Each point is reached from the start by the listed moves, each made once or not at all, plus a little noise. Is the number of moves made odd or even? Then give how often each move was made.
(in the rows, 100 means zero)

Moves:
(1): 133,87,59
(2): 108,130,63
Start: 114,110,81
Points:
152,123,5 => even (1, 1)
124,137,40 => odd (0, 1)

Moves:
(1): 149,128,128,122,112,117,107
(2): 80,131,104,116,99,98,108
(3): 80,72,125,114,100,103,79
(4): 101,76,82,132,96,116,126
Start: 69,87,128,108,124,103,89
Points:
54,35,132,153,118,121,96 => even (0, 0, 1, 1)
80,91,171,195,134,135,111 => even (1, 1, 1, 1)
118,93,143,162,132,141,124 => even (1, 0, 0, 1)
31,67,143,168,119,115,106 => odd (0, 1, 1, 1)

Moves:
(1): 134,87,82,94,103,88,103,115,106,83
(2): 112,138,140,115,97,112,77,118,101,97
(3): 96,43,125,130,72,108,107,102,106,65
(4): 133,110,91,137,102,81,121,64,83,91
(5): 106,95,110,108,160,95,94,85,121,93
(6): 116,102,102,77,86,137,93,72,109,82
(7): 117,106,111,81,118,106,135,106,99,87
(8): 93,108,77,123,120,135,112,126,122,125
Start: 118,100,75,106,95,99,79,101,128,102
Points:
174,72,133,123,85,112,101,141,142,34 => even (1, 1, 1, 0, 0, 0, 1, 0)
140,152,104,125,129,152,104,151,149,109 => odd (0, 1, 0, 0, 0, 0, 1, 1)
167,122,92,113,97,101,58,135,133,82 => even (1, 1, 0, 0, 0, 0, 0, 0)
195,137,88,154,96,79,79,97,120,71 => odd (1, 1, 0, 1, 0, 0, 0, 0)
151,84,161,140,143,124,90,110,154,48 => even (0, 1, 1, 0, 1, 0, 1, 0)

Moves:
(1): 92,97,119,94,106,86,84,111,78,99,109
(2): 82,112,97,95,105,114,122,113,99,100,109
(3): 99,107,112,94,104,73,105,97,114,88,98
(4): 88,110,89,107,96,86,90,104,95,119,94
(5): 91,102,101,83,122,97,96,87,108,123,79
(6): 104,120,127,100,75,106,95,87,114,116,96
(7): 90,80,108,118,92,85,107,89,92,112,77
(8): 68,81,96,81,87,83,91,96,108,112,133
(9): 102,89,104,121,114,104,111,97,131,94,111
(10): 107,105,99,87,99,91,91,134,111,86,86
(11): 117,79,100,102,107,86,117,107,85,108,102
Start: 99,111,83,84,114,105,98,108,96,114,103
Points:
58,102,100,106,126,72,103,154,105,123,89 => even (1, 1, 0, 1, 0, 0, 1, 0, 1, 1, 0)
75,99,129,70,102,18,83,142,130,135,133 => even (1, 0, 1, 1, 0, 1, 0, 1, 1, 1, 1)
41,85,84,53,126,18,120,137,108,160,79 => even (0, 1, 1, 1, 1, 0, 1, 1, 0, 1, 1)
60,93,99,32,134,5,73,148,95,149,102 => odd (1, 0, 1, 1, 1, 0, 0, 1, 0, 1, 1)
38,107,122,53,91,40,53,116,104,181,77 => odd (1, 0, 0, 1, 1, 1, 1, 1, 0, 1, 0)

Moves:
(1): 105,107,120,107,118,91,93,114,96,82,114,102,125,100
(2): 96,94,114,105,77,103,86,85,94,75,71,80,98,117
(3): 85,56,124,82,57,130,100,109,92,118,113,124,108,118
(4): 89,113,110,107,115,103,99,89,97,96,91,108,100,112
(5): 95,110,97,93,90,105,83,79,116,121,106,97,82,111
(6): 120,99,108,91,100,82,87,126,116,82,91,104,112,84
(7): 95,105,61,128,76,99,87,111,101,133,110,127,106,123
(8): 118,75,99,85,95,89,88,92,92,60,95,100,118,110
(9): 109,86,93,95,111,90,106,123,115,105,95,87,93,97
(10): 96,84,105,84,112,124,97,114,61,108,97,102,104,119
(11): 79,83,96,116,97,79,68,117,123,108,96,122,139,101
(12): 85,98,85,86,85,69,91,91,108,54,106,105,67,76
(13): 91,151,98,108,84,128,108,154,117,89,101,79,125,121
(14): 100,110,94,92,81,71,90,91,107,101,106,97,106,102
Start: 97,121,88,81,101,91,101,105,93,91,113,100,108,91
Points:
89,27,122,32,79,93,27,155,105,90,96,144,162,144 => even (0, 0, 1, 1, 1, 1, 0, 1, 1, 1, 1, 0, 0, 0)
81,43,68,68,37,65,34,195,109,148,119,162,174,136 => odd (0, 0, 1, 0, 0, 1, 1, 0, 1, 1, 1, 0, 0, 1)
125,93,108,65,83,35,63,110,97,16,94,65,147,119 => odd (1, 1, 0, 0, 0, 0, 0, 1, 1, 0, 0, 0, 0, 1)
